Each point is reached from the start by the listed moves, each made 0, 1 or 2 times, or once backwards (-1), plus a little noise. Say if it took an odd or an even number of moves. Then give how often each move was made.

Moves:
(1): [ 25  12 -26 -25  39 -25]
(2): [ 18  16 -36  -3  -9  37]
(3): [ 57   1  30 -42   0  -4]
Start: [-13 -13 -12   4  -5 -13]
Points:
[-61 -18 -32  23  43 -70] -> odd (1, -1, -1)
[ 63   3 -18 -41 -15  20] -> even (0, 1, 1)
[-93 -24 -15  69 -46  16] -> even (-1, 0, -1)
[-20  10 -95  -4  71 -59] -> odd (2, 0, -1)

Moves:
(1): [ 20  23  12  -5  -1 -16 -18 -25   6   7]
(2): [ -6  -5  13 -10   8   8   5   8   0  -9]
(3): [ 25  -7  -1  -4  -3  -6  14  -3  -8 -11]
(4): [ -3  28  10  22  11   6   7 -19 -25   3]
(5): [  8  14 -11  -6   0   6  -4   4  15  16]
(6): [ 9  0  0 14 -5  6  2 17 -3 21]
(7): [ -9  12  -4  -6 -22 -23  12  20 -16  -5]
(8): [ 15  -3  -7   7   4  15  -7  20 -19  -9]
Start: [ -4   8  -7  -5  -8   3 -19 -10  18 -14]
Points:
[ 43  36 -10 -11 -74 -73 -44  23 -15  -9] -> odd (2, -1, 0, -1, -1, 1, 2, 1)
[ 49  22 -27 -62 -56 -77  -8 -44  56 -26] -> odd (1, -1, 2, -1, 1, -1, 1, -1)
[ 51   0 -10   2 -25  10 -48  37  25  23] -> odd (1, 0, 0, -1, 0, 2, 0, 1)
[ 11 -11   8 -26 -20 -25 -40 -20  35 -25] -> odd (1, 0, 0, -1, -1, 0, 0, 0)
[ 22 -16 -47  29 -59  -8  24  95 -82 -46] -> odd (-1, -1, 1, 0, -1, 1, 2, 2)

Moves:
(1): [  8   2 -17   3  -2   7   6   4   4  -2   9  -2   5  11 -10]
(2): [  9   3   5   7 -10  -2   1  -5  -8  14   1  -6  -2  -5 -13]
(3): [  1   2  -7  -4   4 -10  10  16  -4  15 -15  -7  12   5  -4]
(4): [  0   6   9   8   2  -2 -10  -8  -6   1   1  -2 -13  -7   5]
(5): [-3  1 -5 -7  4 13  3  5  7  2 -5  0  1 -6 18]
(6): [ 5  2 12 10 -3 -1 -8 -8 -6  9 -6 -5  4  5 14]
(7): [ 1 -8 -6  7 17 -8 -3  3  5  5 -2  1 12  1 -6]
(8): [  2  -2   3  -6   3  12  -8  -2   4   2   9  -4 -11   6  -4]
(9): [ 2  3  8 10 -2  6  2  2  5  6  5 -6  2  2  4]
(10): [  5  -9   3  12  -2   0 -15  10  -2   6   7   4   2  -2 -10]
(11): [-7 -5  0 -4 -5 -4 -7  0 -4  0  8 -4  1 -2 -4]
(12): [ -8   0  -4  -5   1 -15  23   1 -23  -5  -5  16   2  -7 -17]
Start: [ 5 -2 -2 -9  2  4  6 -4 12  6 -1 -2 -5  4 -2]
Points:
[ 22 -24   4  15  20  79 -48  19  70  39  31 -40  22  46  56] -> odd (1, -1, 0, -1, 2, 2, 1, 2, 2, 1, 1, -1)
[ 10  14  -9 -34  -9  10  27  10   4  30   8 -43  -8  44 -30] -> even (1, 0, 2, 0, -1, 0, -1, 2, 1, -1, 1, 0)
[  1 -27  17  48  16 -74  -8  14 -61  53  15   7  16 -23 -94] -> even (0, 1, 1, 2, -1, 0, 2, 0, 1, 2, 2, 2)
[  7  -5  -5   7  27  33 -24  36  21  65  21 -45   0  10   2] -> odd (1, 0, 2, 2, 2, 0, 1, 2, 2, 1, 2, 0)
[-22  13  23  -4 -10 -20  -9 -58 -40  -5  -8   5 -26 -26  44] -> even (0, 0, -1, 2, 1, 2, 0, -1, -1, -1, 2, 1)
[ -1   8  12  11 -15 -50  29  11 -47  61 -27 -23  25  -7 -21] -> even (0, 1, 2, 1, 0, 1, 0, -1, 1, 0, 2, 1)
[ -6 -34  16  34  19 -26 -26  -6 -36  18  54  22 -24 -39 -90] -> odd (0, 1, -1, 2, 0, -1, 2, 1, 1, 2, 2, 2)
[ 54 -11 -17  34 -22   2 -10  24  -8  58  32 -23   5  27 -95] -> odd (2, 2, 1, 0, -1, 0, 0, 1, 0, 2, 0, 0)

Moves:
(1): [ -6   7  -6  -2 -20  -4  -5  17 -17  -5  -6  20  -6  -3   8   2   1  -3
  12  13  -2 -11]
(2): [-5  1 -1  2 -4 -1 -5 -3  3 -1 -2 -5  3  2 -4  4 -3  1 -5 -1  2  2]
(3): [-2 11 -1 -3 -7 10  1 -3  1 13 -1 10 -1  4 -5 -8 -5  3 10  3 -2  2]
(4): [ -1   0 -10  -5  -2   4   0  -2   3 -19 -13  -1  -4  -2   4   1  -6   6
   0  -5   1  -9]
(5): [ 11  10 -13  -7  17   0 -14  -2  10   7  -3  -3  10   0   1   3   2 -11
  -4   3  -5  15]
(6): [  3   0  13  -7   5  -3   2 -12 -11   8  -4  -9  -8   8  -8 -16  -6   4
  -1   2   6   3]
(7): [ -3   6  -3   6   0  -1   3   9   3  -5  -2   8 -11  -2  12  18 -12   3
  -3   5  -6   8]
(8): [-12   8   4  -2   2  -4   6  14  -7 -11   2  15   5  -1   2   1   4  -8
  11 -10  -9  -3]
(9): [-13  -3   1  -3   1  -2 -11  -1  -9 -14   1   5   1  12   8   0  -5  -9
  -1  -9   5   6]
(10): [-10  -3  -3  -5  -9   9  11  -3  -7   1   5  -7   9  -1  -4 -12  -3   1
   6  -5  -8  17]
(11): [  0  -1 -10  15   2  12  -7  -1  -3   0   2  -2   3   9  -9   0  -2   8
   3  -6   2  -1]
(12): [  2   8 -10   7   6  10   3 -10   3  -1   4 -11  -1  -5  -8   3  -5  -4
   2   3 -12  -2]
(13): [  2   6  -3  -5   0  -7   0  -2  -5  -6  11  13  -8 -15  -1   0  -7 -13
 -11  -2  -5  -7]
(14): [ -7   8 -14   7 -12 -12   1  -1   5  11  -2   2  -3   0  -3  -8 -14  -6
   4 -17 -10   8]
(15): [  5   3   2  -5  -3  -5   9   6  -5  -5  -7   4   2  17  -3  -5  -1  -4
  -8  -6   0 -18]
(16): [ -5  -9   1  -5   1   0   0   2   0   3   5  -1  -4   1  -4   0  -6   3
  -4  -5 -12   2]
(17): [ 5 -1 10  2  4 -4  6  0  1  8 -8 -5  7 -3  8  5  2 -2  7 -7  2 -4]
(18): [  3 -11   1  -8  -1  -2   9   6   8 -11   4  -5  -6  -7  -8   4  -1   2
  -3   2  -1  -1]
(19): [ -8 -15 -15  -1 -16  -9  -7   1  -4   2 -12   7  -2  -1 -13  -2  11 -18
   3   1 -11   2]
(20): [  3  -3 -16  -1   5   6  10  -3  -9  -3   9  -3  12   3  -7  -3   6   4
   5  -4  -3  -6]
Start: [-14   3   8   9   7  -1  -6   7  -6   6  -6   1  -1   2   0  -6   0   3
 -10  -8  -5   0]
Points:
[-68 -26 -76  49 -67  35 -53  25 -50 -69 -47  26   3  28  11  15   4  22
  36  -8  21 -24] -> odd (2, 1, 0, 2, -1, -1, 0, -1, 2, 0, 2, 0, -1, 0, -1, -1, 0, 0, 1, 1)
[-24   0 -10 -10  58   6 -78  29 -40 -22  37  47 -17  14  -9   5  -7 -27
 -19   3 -21  31] -> odd (1, -1, 0, -1, 2, 1, 0, 1, 2, -1, 2, 0, 1, -1, -1, 2, -1, 1, 0, 0)
[-31  -1 -17 -13  24 -49 -95  64 -28 -60  -7  89  -8  -7  37  46  15 -81
 -44 -18 -15  -5] -> odd (1, 0, -1, 0, 2, -1, 0, 1, 2, -1, 1, -1, 2, -1, 0, 1, 0, 0, 1, -1)
[  5  60 -51  19  41  60  40 -25 -35  46 -26 -24  48  53 -78 -78  -9  17
  69 -60 -50 -32] -> odd (0, -1, 2, 1, 1, 2, -1, 2, -1, 0, 2, 2, -1, 1, 1, 0, 1, 0, 0, 2)

Moves:
(1): [  2   9  13   2   5  -8   6  -5   1   3  -7  -1  -2  -1  -7 -16   3   3
  -3  -7  13  -7   4  -5   7   4]
(2): [  6  -2   5  -4  -3 -18   2   1   3   3  -8   3   4  -3   3  -8  -1  -7
  -3   5  12   4  -6  -7  -7   4]
(3): [-4 -1  5 -3 -7 -3 -5 -9  7 -3 -8  0  2 -6 -5 -4 12  5 -4  7  5 -4 -6  2
 -4  5]
(4): [ 11   4  -3 -12  -5   8  -1 -12  -5   3   8   4   7  -4  -7  12   3   5
  10  -6 -10  -4   3   8 -19   9]
(5): [  6  11   2 -10   0  -6  -2   4  -2  -2  -7  -7  -1   7  -7  -8   8   0
  -6   6  -1   2   7   1  -1  -7]
(6): [-11   3  10 -10   1 -10  -8  -2 -19  -4  -4  -6   9   7 -14  -1   3   4
   6  -4  -8   0 -13   9   2  -4]
(7): [  0 -10 -15  -3   7   6 -10  -5   1   0   7   4  -2   7   2  -6   1  -2
   5   0   3  -4   3  -5  -2  -1]
(8): [-7  5  5  4 -6 -7 -4  3 -4 -9 -2  3 -2  3  8 -2 -2 -3  2  2  4  3 -3 -4
 -2  6]
(9): [ -2  -3   4  10   1   2  -5  -6   3   5  -4   4   0   4  -5  -2   0   8
  -5   5   3   2 -11  -5  -1  -4]
(10): [-2  6  0  3 -8 -4  1 -4 -1 -9 -6  0  4  2  3 -2  0  2  4 -3 10 12 -6 -6
  4 -1]
(11): [  5   7   1   0   9   2  -8   6   4  -4   4  -5  -2  -9   7  12   7  -4
   0  -2   5  11 -10   8 -15  -1]
(12): [  9   6   2   1   2   4  -2  -3  -6  -1   5   3  -6   1   3  12  -2 -15
   7   1  -9  -9   9  12  -1 -10]
(13): [  7  -7  -6   4   2   4   8   2   2 -10   4   1  -7  -7   1   9  -7  -2
   1   2   3  -8   4  -3   4 -10]
(14): [  8   8  -2  -6   3  -3   0   1   0 -10  -1  -2  -6  -8   5  -1  -8  -4
  -2  -3  -1   6   4   1  15   5]
(15): [ -1 -11   7  11   3  12  -2  15  11  -3   0  10  11  -4  10  13  -8   5
   8  -3   4   0  -4   7  -9  -9]
(16): [ -9 -12  12  -4   8  11   5   0  11   2   1  10 -12  -3   6   6  -1  -3
   3  -8   5   6   4  -3 -10 -13]
(17): [  2   5  -1  -7  10  -7   9  -4  -1  -8  -2   5   4  -5   3  -6  -6 -15
 -13   7  -5   5  14  -9  17  -4]
(18): [ 6  1  9 -3 -1  3 -4  8  0  0 -2 -1  3  8 -3 10  7 -3  6  1 -2  2  1 -5
  3 -3]
(19): [-10   5  -2  -6  -2  -7   2   3   0   4 -13   4   1   9   2   1  -4   2
  -7   1  -3  -5 -12  -7  10  -1]
(20): [ -2   3  -5  -3  -1  -8   1   7  -3  -4   7   6  -6  -5  -7   1   9   4
  10   4  -9   2   0   4 -10   0]
(21): [  5   3   8   3  12   6  -7   6  14   6   0  -4  -4 -12   3  -8  -3 -12
  -4  -3  -4   0   6 -13   1 -12]
(22): [ -3  -1   1   1  -3   1   6   4  10  -9  11   0  10   6   2  -6  -8  -7
  -7  -4  10  -3  -7  -3  12 -12]
(23): [  5  -2  -4   6   2  -9   5  -5   5   2  -8  -3  -1  -3 -16 -11   4  -9
 -10  -6 -11   0   4  -6   1   1]
(24): [  6   2   4  -7   1  -7  -1  -8   1   4  -5 -11   1   9  -2   2   3  10
   2   0 -15  -5   4   7  -9  -8]
Start: [-9 -6 12 19 10 -8 -2 10 -8  6  7  2 -3 -9 15 12  1  1  6  6 -1  0 12  8
  0  1]
Points:
[ -5   3  81 -50  28  -5 -37  36  27  42 -12  17  10 -34  -2  45  26  47
  58 -26 -33 -12 -30   9 -53  -1] -> even (1, 1, 1, 2, -1, 1, 0, -1, 0, -1, 0, -1, -1, 2, 1, 1, -1, 2, 2, 2, 2, 0, -1, 1)
[ 27   8  -2  42  28  -2  30  31  18 -69  26  15  10 -53  11  80 -22  39
  20 -13 -12  53 -22  32  -9 -44] -> odd (0, -1, -1, 1, 0, 0, -1, -1, 2, 2, 2, -1, 2, 2, 2, 0, 1, 0, 0, 2, -1, 1, 1, 1)
[ 30 -22  43   4 -20 -49 -11 -70 -12  35 -46  -8  26 -25 -39  50  34  11
   4  11 -63 -29 -10  36 -95   4] -> even (-1, 2, 2, 2, -1, 1, -1, 0, 1, 0, 0, 1, 1, -1, 0, 0, 0, 0, 0, -1, 0, -1, 2, 2)
[-28 -20  74  14 -17  10 -13  14  36 -19 -22  -4 -25 -23  49  53  13  -6
  20  -6  15  12   1  -3 -42 -34] -> even (-1, 0, 2, 0, 0, 0, -1, 2, -1, 1, 0, 0, 1, 0, 0, 2, -1, 1, 0, -1, 1, 0, 0, 1)
